Each row of a before or after table is a point. One or more steps were done to the points. Then noise was added and the rows were shuffled. The steps act on how far a point lies along the listed directions, d1 being the first. Write out the steps. A step turns or swaps two directions, mirrors them in a line or flattens them onto one, adds a multiple of one to another, or multiplies one. Angles are multiples of 10 degrees, from the lower direction toward the higher: turns from -170 to 170, lines from 10 to 170 but not 90. Use the fewest steps. Two steps may share a direction if one is a turn and the other turns, adds or multiplies; they go together, in the order done. Otherwise the lowest direction goes first.

Directions:
(1): [ -3 -54  -4]
(2): [ 20   3 -51]
(3): [51 -4 19]
Before (10 x 3)
[[ 14  12  -7]
 [  7 -11   6]
 [-26 -55   9]
 [ 13 -33  -1]
 [-37  -4 -23]
 [  0  13  16]
 [  1  21  31]
 [-13 -46 -18]
 [ 31 -45 -24]
 [ 28 -17  27]]
After (10 x 3)
[[ 22 -52  19]
 [-52  -9 -34]
 [ -6 -51 -67]
 [-18  18 -36]
 [-11 -33  14]
 [  4   8  38]
 [-35  32 -72]
 [  6 -53  94]
 [-14 -10  -7]
 [ 47 -10   8]]
Steps: multiply d2 by 3; turn d2 and d3 by 140 degrees

Directions:
(1): [-17  57  23  22   9  10  50  26]
(2): [ 57  33   8 -43  32  11 -18  16]
Before (10 x 8)
[[-65   5  -1  46 -14  -1  39  22]
 [-77 -33   0  67 -56  -9  27 -18]
 [ 21  24   9 -17  18   9   9  10]
 [  5  -2  10   1   7  12   0  -9]
 [-66 -11  13  55 -19  -4  32  15]
 [ 24 -12   6  -6   9   7 -11  -1]
 [ 17  13   7 -21  20  15 -11  -5]
 [-23   1  21  24  -7  -5  -3  -4]
 [-33 -19  -3  25 -16   0  16   9]
 [-37 -67 -40   9 -33 -18 -44 -54]]
After (10 x 8)
[[ 30  59   5 -25  39  18   6  44]
 [-67  60   8  52 -10   7  59  -2]
 [ -8 -27  -7  -1   2   5 -19 -24]
 [  5  24  28   0  12   1  -8  10]
 [ -1  -7   8   3   5   9   0 -16]
 [ -1 -24   4  17  -6   1   1  -5]
 [  9  27  12   0  12  11  23  31]
 [ 16  94  40   7  19  26  47  41]
 [ 29  54  31 -12  33  17  11  49]
 [ 17 -28  -9 -18   0  -4 -17 -13]]
Steps: turn d1 and d2 by 110 degrees
